Rows are points. Examples show where two turns around zero, p and q, send a point. Where does a point land after both, in the order given? Backwards means that the second turn is done in reverse. Each puzzle has new turns, and all numbers are rounded.

Turn p:
[ 0 44  0] => [-27  16 -31]
[ 36 -46  -9] => [52 11 26]
[40 15  2] => [10 41 -9]
[-53 -28 -47] => [ 18 -72 -15]
[-13  41  40] => [-56  18   0]
[ -9 -26  15] => [  2 -12  29]
Turn q:
[-34   9   8] => [-10  21 -27]
[-16  51  -2] => [-25 -20 -43]
[-13  -1  61] => [ 47  18 -37]
[ 23 -17 -32] => [-13 -11  40]
[ 40 -41 -35] => [-1 -9 67]
Where do these land?
p, then q: [ 1 35 65] => [-17  25 -67]
p, then q backwards: [-32  -6 -29] => [24 36  8]
q, then p: [  4  19 -10] => [  7 -20   7]
q, then p: [ 27 -48 -27] => [-39  27  39]

Turn p:
[  0   7   8 -28 -20 -46] => [  1  -1   9 -17  -5 -55]
[-43  21  12  -7 -26 -32] => [  7 -45  -6 -19  13 -40]
[ 13 -23 -33 -10 -24  29] => [ 23  30 -25 -23 -15  22]
[-58 -13   4 -59  -9 -15] => [-34 -31 -41 -42 -21 -36]
[31  3 38 31 40  1] => [-25   6  50  35  11  21]
[-23 -29 -34   1 -26  11] => [ 14   9 -40 -33  14  12]
[ 9 10 46 19 -5  0] => [ -2 -21  47  -1   4   8]
[58 36 -5 35 53 54] => [ 12  21  26  80 -21  59]
[ 12 -12 -34  19  17  -2] => [  4  30 -17  19  21  10]
Turn q:
[-13  24 -20  40 -21 -12] => [ 42  33 -14   0  13  12]
[ 42 -17   7  28  -6 -23] => [-22  36 -13  38  -4   6]
[  3  16  17 -52  51  45] => [-47 -59   4 -44  13   8]
[-20   0  20  11  -9 -43] => [28 -6  8 43 10  2]
[-27  -5   3  11   0  97] => [-15  18  49 -82  22 -11]
[  3 -23 -27   6   0 -32] => [ 10  10 -25  24 -13 -28]
[ 13   6   1 -44 -16 -31] => [  3 -31  -9  21 -41  14]
Where do these land?
p, then q: [-24   0  38  40  38  -3] => [-11  -5  32  -3  48 -40]
q, then p: [ 22  12  -9  15 -32  -6] => [ 37 -11   1  11 -17  11]
q, then p: [ 92 -15 -15 -12 -37 -10] => [ 74 -55 -36 -22   9   9]
p, then q: [-17   7  23  26  14  47] => [-24  20  36 -31   7 -25]
q, then p: [-35  -1 -22 -13 -10  12] => [ -4  27  17 -13 -18 -24]
q, then p: [-12  17  19  12  10 -24] => [-10  15   7  19  11  27]
p, then q: [ 41  -5 -46 -20  47 -33] => [ 57  17 -37   5  35  36]
q, then p backwards: [-49 -45 -20 -33 -32  27] => [ 23  27  36 -40 -51 -29]
q, then p: [-17  29  32 -17   0  -9] => [-20  15  13 -12  -4  40]

Turn p:
[ -9 -20 -31  -8 -18 -11   3  71] => [-42 -13  24   9  51   2 -41  11]
[ 19 -21 -17  11 -22  -7  19 -13] => [-26  11 -32   1   3 -16   5  14]
[-42 -25   4  -1  55  17  21  -1] => [ 20   2  32  65  -9 -17   7  -9]
[ 33 -27   8   0   6 -17  -6 -29] => [ 23   1 -42  -4   6 -25   8   7]
[ -1  -5  11   4 -21 -40 -15 -21] => [ 12  14 -29 -20 -15  -7 -32   2]
[  4 -13   7 -16 -18  -5 -21  31] => [ -4 -29   4 -15  19  -2 -27   5]
[ 14  81 -26 -11 -17  13 -21 -21] => [ -6  30  26 -71 -11  28  34 -13]
[-21  43  19  22  47  16  -6   7] => [ 31   8  29  19  -9  44  18 -34]
[  6 -21  18 -12   6  16  42  -6] => [ -1 -14  -6  31 -12  -7  21  35]
[ -3   8   6  11 -16  19 -16 -18] => [ -7  -9  -6 -16 -23   0   9 -20]
Turn q:
[ 15  -9   1  13   9  14  -8 -32] => [ 10 -21  -4   7 -14  21 -24   5]
[-28  97 -10  18 -31  15  -2   8] => [-41  34  12  37  44 -31 -43 -54]
[ 29 -22 -16 -59   3  -5  -6  11] => [-32 -17   3 -10  -9  28  52  15]
[ -5 -38 -14 -26 -12  13   3   6] => [  5 -22   1  -9 -21   1  39 -12]
[19 21 -4  4 30 12 -8 18] => [-31   7  13   4 -11  -7 -18  24]
[ 16   3 -13 -10   4 -29 -13   9] => [-17  22 -11 -10   0  20  11  10]
[ 10  11  74  20 -18  13  -9  12] => [ 25  -2 -14  57  26 -29  -7  35]
[-81 -13 -11   1 -13 -18 -11  -9] => [ 49  35  29  -9  -4  -1  16 -52]
[ 11 -21  18   2  21 -10  33 -16] => [ 21 -24   0 -27  13   4  -6  28]
[-18 -15  -5  15  -4   1  28 -16] => [ 25 -15  -1 -23   3  -9 -10 -16]
[ 32 -14 -20  21  10  -5  -7   9] => [-14   3 -26 -14 -28   4 -11  17]
Where do these land?
p, then q: [-12 -32  12  24 -28 -10  -2  -9] => [  7  23 -15  -1 -24  16   3 -35]
p, then q backwards: [ 19  19  17  25 -31  20  -2  10] => [ 32 -12 -32 -21  -8  -5   2 -19]
p, then q: [-42  11  30  15 -46  29 -23  -2] => [ 39 -21 -14  34  -8  15  34 -41]
p, then q: [ 29  24 -12  25  12  14  -3 -17] => [-15 -31  15 -23  19  -1 -15 -15]
p, then q: [ 35 -20  33 -13  -7   6  32  27] => [ -3   1  -3 -26 -46 -39  15  13]
q, then p backwards: [ 14  16 -24 -23  33 -17 -20  37] => [ -9  30 -36  -5 -30   6  38  -8]
p, then q backwards: [-25   4 -13  -2  11 -33  38 -14] => [ -5  16  16  20  20 -13 -41  21]
q, then p backwards: [ 29  -9 -27  -4  32  11  42  24] => [ 10  -2  -9 -34 -59  17  -8  -4]
q, then p: [-43  -7   5 -30  38 -14 -39 -28] => [  7 -48 -13  -7 -28  42  39  10]
p, then q: [ -4  -6 -20 -17 -15  -7 -23 -29] => [-7 18 -2 -4 27 28 22 -4]

Turn p:
[ -2  20   5   9 -18 -29  22   3  -3   8  25] => [  8   3   7  -6 -15 -18  28 -14  35   3   4]
[  1   6  10 -29 -26 -22  17   5 -14  -5  29] => [ 15 -26  -8  -3 -20 -18  16 -28  22 -16  -3]
[ 13   3  18   4  -4  25 -25 -22   3   0  12] => [ 13   7 -14  -7  34   2 -20 -10   0  -3  17]
[  3 -18  13  -4  -7 -14  21  17  -2  13  32] => [ 22  -9 -11  25 -12 -15  12  -1  27   0 -12]
[-39   3  21  13  10  -8 -15  12 -37  -8 -54] => [-11  32 -14 -32 -27 -23   1  19 -52  -1 -16]
[-11 -13  -7   1 -25 -37  10   0  10   1  12] => [ -6  -9   4  -1  -1 -11  32   3  26 -18 -20]
[ 12  -5 -39  18   8  42   0  -8  14 -12   1] => [ -9   8  18  20  26  45  -8 -12 -13  17   0]
[ 38  -3 -23   4  16  11 -17  -4   4   0  12] => [ -7 -13  17  11  26   8 -30  -7   9  21  -2]
[ 15  -7 -24  -6   6  23 -17   2  24  -8  14] => [  6 -15  14   8  23  34 -19   0   5   2  -4]
[ -5   5 -18  -7  27  21 -18  -6  16   5  10] => [ 11 -16   7  -4  18  26  -9  15  -9  19  11]
[  9  13  18  -2   0  21 -10  15   0  17 -40] => [-15  22 -19 -10 -19   9 -34  13  -8  -2  13]
[-14 -14  -2 -17  -5 -29  30  -9 -14  19  -4] => [-18 -20 -17  11 -20 -21  33   5   3   0  -2]
[-19   9  28  16  19  -6   2  -5  -2 -31 -49] => [ -9  33  17 -13 -13 -20  -1  19 -45 -22  14]
Turn q:
[  1 -12 -12 -27  16 -17 -10 -16  -7  34 -31] => [ -9  18 -28  30   5  38   4  14 -10  -1 -16]
[ 19 -19  30   4  -6  20   7 -13  23  26  -8] => [-31 -12 -27  21   6 -27 -18  14   6   3   4]
[ 28 -19   9   0 -11 -23 -10  13  -2   6  -8] => [ -4  10 -11   7  24  -7  12  12 -23  12  19]
[ 24  28 -18   7  47  18  41 -12 -41 -12   6] => [ 18 -30  -5  17 -31   2  35 -54   4  22 -29]
[ -1 -14   0   0  19 -10 -30  18   7  -9  24] => [ 24  -4  25  15  12  -6   8  19 -10 -18   9]
[-21  21   1  -8 -13 -19  -4  20  18  17  10] => [  3   2   1 -25 -20  10  -9  26 -18 -16  10]
[ -3   3  -9 -14   1  22 -24  19   2   3 -10] => [ 12  15  -9   8   0   3  -4  -8   5 -32  14]
[  4 -25  -6  28 -16 -17  10 -20 -17  10  31] => [ 14   7   7  -4   5 -21   4  25   9  46 -15]
[-15   3   8  23 -14  -1 -21 -28  -7 -13 -10] => [  8   0   4 -16  30   4 -28  -5  11   8 -17]
[ -7  27 -15  -4 -31 -11   3 -23   6 -37   3] => [ -2 -10  11 -48  12  23   5  -8  26   8   5]
[-11  -1   4  10  -1  16  28  37  32  -6   2] => [-26   3  17 -14 -26 -33   4  -4  -8 -25   8]
[-17   8   9 -20   8  22  10   5 -14 -18  -9] => [ -5   0  13   9 -16  14 -13 -32   9  -7   9]
Where do these land?
p, then q: [ 35 -12 -10  -7 -12 -12 -15  10  -2 -11 -19] => [ -3   9  17   0  29  18 -26   1  -2 -19  -8]
q, then p: [-25 -13  -6 -20   8   0  -5  -5  31 -34  -4] => [ 37  16   4   3  -2   4   0  12 -22 -30  16]
p, then q: [-20   0  -8 -24  15 -10  11  12 -19   9   7] => [-12  31 -12   2  -1  -9   6   9   1  24   9]
p, then q: [-14  22  -3 -13 -46  -8  -7  -5  23   7  -2] => [-27  -9  19  -4 -14  11  11  -5  38 -19  16]
q, then p: [ -3  -8 -12  -2   9  17 -21  11 -23   0  14] => [ -6  13  20   4  12 -10 -16 -12  20   0  13]
q, then p: [-20 -13   2   3  -9  -6  14 -53   3  -2   2] => [ -4  11 -22  -7  -5  26 -11  47  -1  -6   4]
p, then q: [ 37   2 -17 -17   4  10  -2  13   3   6  17] => [ -1   2  -7  15  26 -18 -18  23  12 -15  -9]
p, then q: [-11 -13   7  31   6   2  18  16  -2  15   6] => [ -2  -3 -24 -26 -11 -13   7  -6 -20  -3  -9]
q, then p: [ 49  11 -17   0 -19  23   0  15  -8   2 -28] => [-17 -32  30   8  11   9  37 -15   2  22  14]
q, then p: [ -5  -3 -18 -11  18 -14 -19 -12   1  16  11] => [ -4  23   9  17 -14  14 -23  -5  -1   2  -6]
p, then q: [-14  -8  97  44  15   5  23   2 -15  12  10] => [ 40 -34 -19 -61   2   3  63   7 -40  18   4]
p, then q: [ -3  23  -2  24  -6 -10  12  -6   0 -24   0] => [-11 -31   0  -7 -11  12 -16  -4  -3  16   7]
p, then q: [ -6  12 -13  -7  17   4  -9   1   9   4 -14] => [  9  11   1  13 -13  -4 -13   0   1  -4  17]

Turn p:
[-17  51   7   8  33   5 -21  42  11 -18 -11   6] => [ -4  -8  35  14 -10  -9   0 -11  28  57  31 -14]
[  7 -24  -1  -2  -8 -27  13   3  28 -24 -10 -22] => [  2  36  -7 -16  19   6 -15  -4   2  -1 -21 -29]
[-19  20  11  -7  12   4 -30 -23 -11   0  14  22] => [  5 -30   5  10 -12  20  24  26   4  18   4   9]
[ 16   8 -34  -2   7 -22  23 -18 -16   4  -4 -10] => [ -7  33   1 -15 -14  -9 -12  26  -9 -16  12  16]
[ 17 -15  46  -8  26   4  10  -9  -4  -1   3  18] => [  8  -7  -6  34  16   8 -11   7  24   2 -30  24]
[  9  -3  10 -10 -26  19  37 -30  36  16  22   3] => [-10  -2  -8   0 -37   8  -1 -14   4 -38 -49  -6]
[ 33  11  -6  17  19  17 -24  -3 -25 -20 -11  63] => [-26 -36 -20  23   6 -40  -4  40   1  37   3  20]
[  6 -10 -37  20   1 -15  13  10  12  20  10  14] => [-24  30 -11  -1  -6 -27  26  -5 -10  -9   5   1]
[-28 -11   3 -13  -7   1  -9  11   5   0 -19  -7] => [  5  -6  17 -19  19  12   7 -18  -8   8  -3  -4]
[ 28  -5  16 -34 -17  -6 -26  28 -20  15  -8 -26] => [-12 -10 -18  -2  27  35 -32 -23   3  -9  34   9]
[-18 -21  14 -21  15   3  -3 -32   1   4   8 -37] => [ 26   0  19  -6  15  34   6  14  12 -34  -9  -3]
[-17 -15  21  43  -8   9   1 -26  -5  22 -32  15] => [ 36 -18 -19 -24   5 -28  25  -7  10   3 -23  26]
[ 19  -6 -34   1  13  26  26  23   6   7  20 -21] => [-21  16  20  18  -5 -28 -11 -12  -2 -40  16 -15]
[  0   7 -18  18 -14  -2 -21  47   8 -16  13 -21] => [ -4   7  -5   6   5 -10  -2 -24  -9  13  38 -44]
[-36  12   2 -11 -46 -17  11 -23 -28  -9   5   5] => [ 26  -5  -5 -21 -27  27   0   4 -51  10  -9  10]
Turn q:
[-16  19 -19 -18  14 -11  17   2 -12  -1  12  27] => [  4 -26   0   7 -28  11   5 -13 -19  26  -1  -9]
[ -1  -4 -17   5  -6  16 -14   7  14   6  -1 -97] => [-44  53  38 -35  30 -19   6  17  -9  -5  36  12]
[ -8 -12  21  -9  10 -36  17   8 -19  12  -8 -40] => [-13   9  47   2  26  -3 -27 -18   2  18 -12  -3]
[-13  -5  15  14  15   8   7 -37 -15 -11  14 -15] => [  0   9  11  -5  11 -12  32 -33  11  -5  -7 -17]
[ 18 -16 -16  -1   4   6  12   6  19  22   2  21] => [ 13   8 -17   7 -16   2  -1  18  14  23  -5  21]
[ 16 -10 -16   2 -26  -6   1   0  16 -24  17  30] => [-12 -26 -46   0  -5  -4  -3   5  17   5   5   6]
[  6  16  17  12 -18  -5   9  14  21  13  17  33] => [ -3 -14 -22  35  -4   5   1  30   6   3 -16 -12]
[-17  -5  22  -6 -47  13  16  -5 -24   9 -13  -1] => [ 27 -16  -1  -1  50  -7  -2  11 -11   6   4 -21]
[ -7  -8  -9   8  17   1 -17  12 -39   1  11  21] => [ 22  -7   5 -16 -32  -3 -14 -10   8  -2   1 -30]
[-10 -14   7 -11  22  11  19   2   2 -22  15  18] => [  4  10 -23   9  -8  16   2 -32   1  15   0 -11]
[ -7   8  17  -2 -13  11 -21  13   3  -7 -21  11] => [ 12  -4  -9   2  10  17 -11  11 -11 -30   3  -4]
[ 65   8  -2  -7   4  12  13   3   5   8   7 -63] => [-24  42  18  20   8 -59  -8   4  -3   2  28  35]
[-18   4 -18 -11  11   9 -73 -31  20  -9 -10  27] => [ 11 -23  -2 -25 -29  42  29   2  19 -51  23  18]
[ -9  19  -2  24  14 -28  14   7  10   2 -43  28] => [  2 -15   0  -2 -12  16 -10   7 -24  -7 -58  15]
Where do these land?
q, then p: [ 13  11  -3 -18  21  -5   8  12  -9 -34 -22   2] => [  9 -24 -17 -11   0   4   9  36 -21   4   4  10]
q, then p: [ 13 -19   8  -5   1  -5 -71  17 -28  22  53  13] => [ -1   3 -28  11  -6  31  -2 -30  14 -14  -9 -83]
p, then q backwards: [  5 -52  39 -13  -6 -14 -47   3 -41   0  24  45] => [-14  19  25 -32 -52   7  43 -15  51 -11 -18  33]
q, then p: [-16  20  -4  29 -10 -26   2 -28   0  -8   5  -9] => [ 21  19  26 -14  23   6  -5  -9  -8   2 -27  11]
p, then q: [ 16  12  36  32 -17  14   3 -11   9  17 -21 -14] => [-10 -17 -17  -8  -1   1   6   7  23   0  11  53]
q, then p backwards: [-15  -4 -19 -20  23  -6  -1   4  -4  29 -13  -1] => [-32  28   7 -17   5 -11   9  -5 -11  -5  -9  -4]
q, then p: [ 19   5  -9  14 -41  17  18 -39  -9  -4  -2 -28] => [-9 59 14 19  8 10  5 16 -2 12 -7 24]
p, then q: [ -4 -21  -8  24 -11  21 -10   9  -5  -5  -2 -19] => [-20   3  12  -4  -5 -17  -8 -30  15   6   4  11]
p, then q: [-31  33 -10 -14   8  11  15  10   6  -1   1  14] => [ 19  -9   7  21  38   0   2  11  11  -2  -9 -19]
q, then p: [ 10 -11  -6 -14  11  -4  50  28  -3  -4   1 -12] => [  2 -11 -12 -16 -13   6  32   5  11   0  32  34]
q, then p backwards: [ -8  13  -8 -15 -11 -18   8  14  32  -3 -22  10] => [  7  -4   9 -35 -10  -7  -7 -11 -23  -1   3  25]
p, then q: [  8  10 -25  -4  33   4  28  12  27  -8 -13  30] => [-10 -18  26  13  20  36  -3  15 -11  -9 -34 -13]
q, then p: [-10   2   8   4  -3  11  -2 -30  25  -1  12 -31] => [ 11  18  33  17 -23  -5   1  -2   5   6 -21   6]
